Rows are points. Two turns around zero, p and q, are shown by what they do to some points. Where does a point land after both, in the order given? Backwards means that the second turn is done in reverse. Each puzzle has new turns, and all numbers are rounded.
(in the rows, 128 means zero)

Turn p:
[ 84 180 115] => [130 194 107]
[163 110 159] => [148  93 158]
[129 177 132] => [163 161 119]
[145  81 156] => [115  87 165]
[120  92  79] => [ 85 104  92]
Turn q:
[128 183 113] => [ 92 136  84]
[110  45 154] => [170 105 203]
[153 150 145] => [121 163 118]
[158 154 100] => [136 141  82]
[ 90 107 127] => [121  93 153]
Where do these land?
p, then q backwards: [121  73 116] => [ 75 149 125]
q, then p: [136 196  79] => [ 84 139  57]
p, then q: [107 108 165] => [100 143 162]
q, then p: [148 136 151] => [150 151 124]

Turn p:
[ 89 105 114 131  91  99] => [118  99 106 155  88 100]
[125 126 114 128 184 133] => [129 174 118 129 158 112]
[151 131 188 100  96 197] => [ 87  81 159  71 157 170]
[ 96 150  87 167  35 133] => [104 109 136 142  20 150]
[157 134 139 130 188  78] => [182 152 130 158 178 117]
[173 108 137  99 107 187] => [117 106 116  58 142 165]
[113 133 108 131  77 108] => [133 103 128 137  74 122]
[140 113 151 149 190 123] => [132 157 115 153 187 136]
[108 152 114 117 184  94] => [149 171 143 150 148  81]
Turn q:
[153 145 105 154 109 173] => [127 151 120 145  68 120]
[ 88 121  67 101 131 129] => [127  78  74 149 131 113]
[138  90  75 124 140 108] => [164 117 102 171 149 105]
[167 156 162 163 185  83] => [103 205 145 136 182 141]
[118 147 175  67 111 124] => [130 111 129  50 139 140]
[ 84  70 166 129 115 184] => [147  68 170 133  96 186]
[149 166 146 159 105  95] => [ 97 166 157 114 132  91]
Where do these land?
p, then q: [153 157 129  98 139 147] => [140 140 118  85 141 150]
q, then p: [168 165 148 101 127 151] => [142 123 165  82 104 110]
q, then p: [149  88  73 197 139  56] => [163 169 137 230 152 163]
p, then q: [ 78 127  70 184 164 105] => [ 52 150 131 145 106  66]
q, then p: [137 152 164  87  95 102] => [152 105 141  99 155  77]
q, then p: [132 116 135  83 154 147] => [132 147 112  77 130 137]
p, then q backwards: [104 106 139 106  81 192] => [ 68 182 151 111 106 142]
p, then q: [103 112 167 167 126 124] => [104 113 148 175 119 149]

Turn p:
[154 161 123  71 129 169  76 134  80] => [129  55 118 102 102  91  73 131 102]
[139 118 114 168 151 148 136  73 132] => [147 124  83 144 156 153 146  88 126]
[177  92  86 121 130  91 115 136 135] => [112 128 102 140 152  65 161 146 142]
[ 92 177 141 178 150 173 147 170  98] => [180 107 156 134 140 199 101 167 106]
[100 166 166 135 133 137  78 134 147] => [118 143 140 129 132 149  52 124 129]
[142 102 166  94  89  99 115  98  72] => [110 123 160 136  97  76 136  80  77]
[ 97 104 144 120 167 134 165 165 179] => [119 146 163  88 154 164 148 143 182]
[171  88  95 137 162  82 131  96 174] => [109 163  76 124 180  91 171 114 155]
[159  82 181 107 135 179 172 170 103] => [181  86 201  97 129 111 157 105 154]
[ 92  73  91 132  87  87 146 123 155] => [ 72 157 131 168 110 131 187 135 154]
[ 76 190 147 125 121  84 123  84  83] => [101 160 122 121 101 162 101 121  36]
[136 182  81 147  82 152 132 153 180] => [156 145  83 153  82 143 105 184 172]
Turn q:
[106  76 173  94  72 110 167  77 144] => [ 76  76 165  98 139 135 198 136  90]
[131 152 147 125 180 169  91  91 100] => [192 124 114 150 111 141 103 138  74]
[143 192 126 121 157 151  94  85 169] => [208 165 134 125 146 139 136  92  98]
[161 141 154  91  61  94 172 146  71] => [115  93  95  85 104 119 193 182 177]
[127 117  88 177 106  94 154 127 132] => [ 85 149 120 157 137  84 148 111 152]
[109 167 130 135 175 130 133 166  78] => [138 167  83 127 102 132  86 173 126]
[160  68 136 184 129 161 159 152 120] => [ 95 112 167 200  97 135 122 146 160]
[110 129  52 152 151 102  74 120 104] => [130 130  72 151 152  75  77  86 121]
[ 63 113 120  88  66 138 122 185 167] => [ 63 121 132  56 121 174 113  79 151]
[136 132 135  74 150 145 143 136 155] => [145 128 140 108 163 179 126 143 130]
[162 121 147 166 163 113  99 123 168] => [161 144 186 149 138  94 106 124 129]
Where do these land?
p, then q backwards: [ 84 137 144  99 141 137 103 142 167] => [105 107 131 117 126 129 132 193 145]
q, then p: [125  79  79  93 115 122 141 120  97] => [ 87 102 123 142 170 161 166 132 152]
q, then p: [155 190 146 119 163  86 164 137 132] => [164 145 123  76 128 108 110 193 130]
p, then q: [140 152 126 167 158 114 158  93 181] => [178 169  94 151 159 158 136 110 141]
p, then q: [127 134  94  89 145 128  58  96 100] => [ 82  93  92 128 147  97  82 105  95]
q, then p: [174 131 155 177 101 132 148 200 172] => [147 205 145 118  95 142  78 109 180]
p, then q: [102 144  89 115 153 169 127 102  86] => [ 93  73 107 166 129 157 110 120 126]
p, then q backwards: [104  87 124  98 185 142  93  91  76] => [ 86  62 103  85  93 120 110  91 145]
q, then p: [180 130 194 158  40 134 175 159 163] => [161 203 182  98  60 151 148 100 185]
q, then p backwards: [ 88  96 130 166  79 115 113 140 107] => [118 109 120  64  94 122  97 103 121]

Turn p:
[ 93 117 137  97 135 110 144 194 131 112 149 123] => [ 71 121 104 103 107  89 128 144 139 110 157 137]
[142 121 106 109 176 135 145 144 138 130 119 109] => [107 136 122 144 135 105 156 110 171 128 115 128]
[111  31 115 142 124 123 116 117 117 123 120 118] => [ 99 135 128 163  56 164 118 118 124 100  96 123]
[115 125 120 112 122 139 143 119 142 112 123 129] => [124 147 109 125 126 124 140 111 114 126 131 124]
[117  99 116  74 129 126 110 130 122 120 125 135] => [104 114  90 121 124 143 143 117 127  90 116 121]
[151 144 118 136 117 142  88 118 142 130 127 125] => [155 133 121 126 150 136 117 149 128 132  95 116]
[131 151 121 144 149 140 131 115 106 118 141 112] => [132 137 128 157 154 131 116 127 140 143 140 145]
[141 132 162 128 127 123 140 114 132 112 124 167] => [161 132 142 108 122 133 147 127 117 109 148 150]
[138 147 125 145 116 136 138 128 128 124 120 126] => [141 140 143 131 142 115 119 126 119 135 131 123]
[128 144 118 141 118  94  90 110 139 138 129 108] => [141 111 119 109 132 144  92 127 136 156  98 130]
[125 139 168 138 115 131 124 124 127 152 120 122] => [125 125 160 107 136 149 132 146 116 144 134 127]
[140 145 133 147 128 136 146 126 136 160 155 122] => [143 126 143 134 130 126 131 143 143 161 151 107]
[110 150 138 144 119 133 142 130 125 130 115 179] => [151 111 141 126 127 107 145 132  85 130 146 145]
[150 147 117 134 118 123 135 124 107 131 126 118] => [138 123 142 136 151 125 107 115 135 127 135 117]
Turn q:
[119 142 149 124 143 150 129 112 144 133 142 141] => [122 128 135 119 152 152 115 119 149 121 111 131]
[129 106 136 147 104 101 145 120 113 144 121 136] => [129 125 129 145 134 102 149 106 106 103 138 125]
[147 134 116 113 123 134 122 102 113 112 139 158] => [137 135 136 115 135 155 143 106 129 146 157 136]
[121 118 123 133 114 134  99 121 150 144 117  93] => [137 113 154 142 108 133 108 156 116 109 122 117]
[115 108 131 122 123 134 123 110 140 145 103 108] => [133 114 141 131 121 136 120 140  99 103 112 134]
[118 128 133 103 111 127 148 165 148 131 156 156] => [141  92 121 108 150  98 129 116 158 147 123 133]
[150 164 142  97 116 128 116 121 149  88 107 135] => [157 148 129  99 110 138  84 107 135 144 140 148]
[150 108 122 132 144 135 154 112 101  85 110 123] => [150 173 106 126 124 140 159 129 105 137 124 146]
[114 154 139 142 126 113 104 123 125  87 107 149] => [127 157 107 117 125 131  99 128 140 110 169 143]
[105 103 117 152 142 118 138 119 150 150 139 100] => [129 107 116 159 136 133 133 149 118 104 105  99]
[ 95 128 136 105 134 124 126 119 137 150 142 124] => [116  99 129 105 142 136 119 130 124 113 115 110]
[131 116 155 123 116 137 119 144 111 133 160 115] => [127 137 159 111 143 104 141 138 140 131 121 108]
[128 139 120 144 151  88 109 153 143 144 107 147] => [ 99 118 103 157 133 110  91 129 118 140 149 129]
[145 156  99 145 136 143 136 134  90 144 154 112] => [ 96 138 134 139  98 139 165 124 151 151 125 107]
[153 117 103 138 137 154 150 167 107 130 117 124] => [119 135 123 147 111 111 163 144 132 163 110 155]
Where do these land?
q, then p backwards: [139 104 101 129 134 122 161 151  97 107 146 141] => [110 149 121 111 158 154 143 121 166 139 137 146]
q, then p: [113 161 145 104 143 132 125 115 125 119 113 140] => [127 121  90 126 149 141 147 130 109 121 116 127]
q, then p backwards: [152 129 153 123 142 131 118 132 129 117 118 122] => [129 139 131 152 117 134 128 124 137 110 119 107]
q, then p: [144 149 115 132 139 115 120 123 134 141 133 137] => [128 128 125 142 122 148 124 141 120 153 121 120]
q, then p backwards: [117 140 145 128 159 148 113 102 146 106 128 134] => [143 130 148 122 118 129  99 106 117 108 138  98]
q, then p: [151 123 142 130 154 146 168 103 131 130 146 123] => [135 143 156 144 157 126 156 100 121 147 113 133]
q, then p: [103 155 152 106 125  92 117 144 108 136 141 141] => [102 115  79 110 123 154 120 113 141 138 126 136]
q, then p: [116 127 150 156 116 142 123 126 140 159 162 105] => [109 171 147 103 115 127 124 129 134 138 111 157]
q, then p: [137  98  99 139 110 121 121 123 106 145 113 136] => [129 125 146 147 105 129 113 130 124 121 172 131]
p, then q: [106 166 133 162  94 143 104 140 140 129 109 121] => [ 68 138 138 113 124 102 121 135 103 145 136 129]
q, then p: [100 105 118 136 114 106 144 142 148 131 100 149] => [145 116 115 153  94 116 108 115 138  98 122 140]
p, then q backwards: [145 107 109 135  96 110 121 103 122 109 128 107] => [137 161 147 127 135 114 129  98 158 121 120 110]
p, then q: [129 122 142 103 138 151 145 137 150 142 150 149] => [147 114 106 125 116 112 150 117 144 142 101 111]
p, then q: [140 105  87 110 127 133 112 151 116 121 104  88] => [130 137  99 132 105 146  95 160 114  88 136 133]
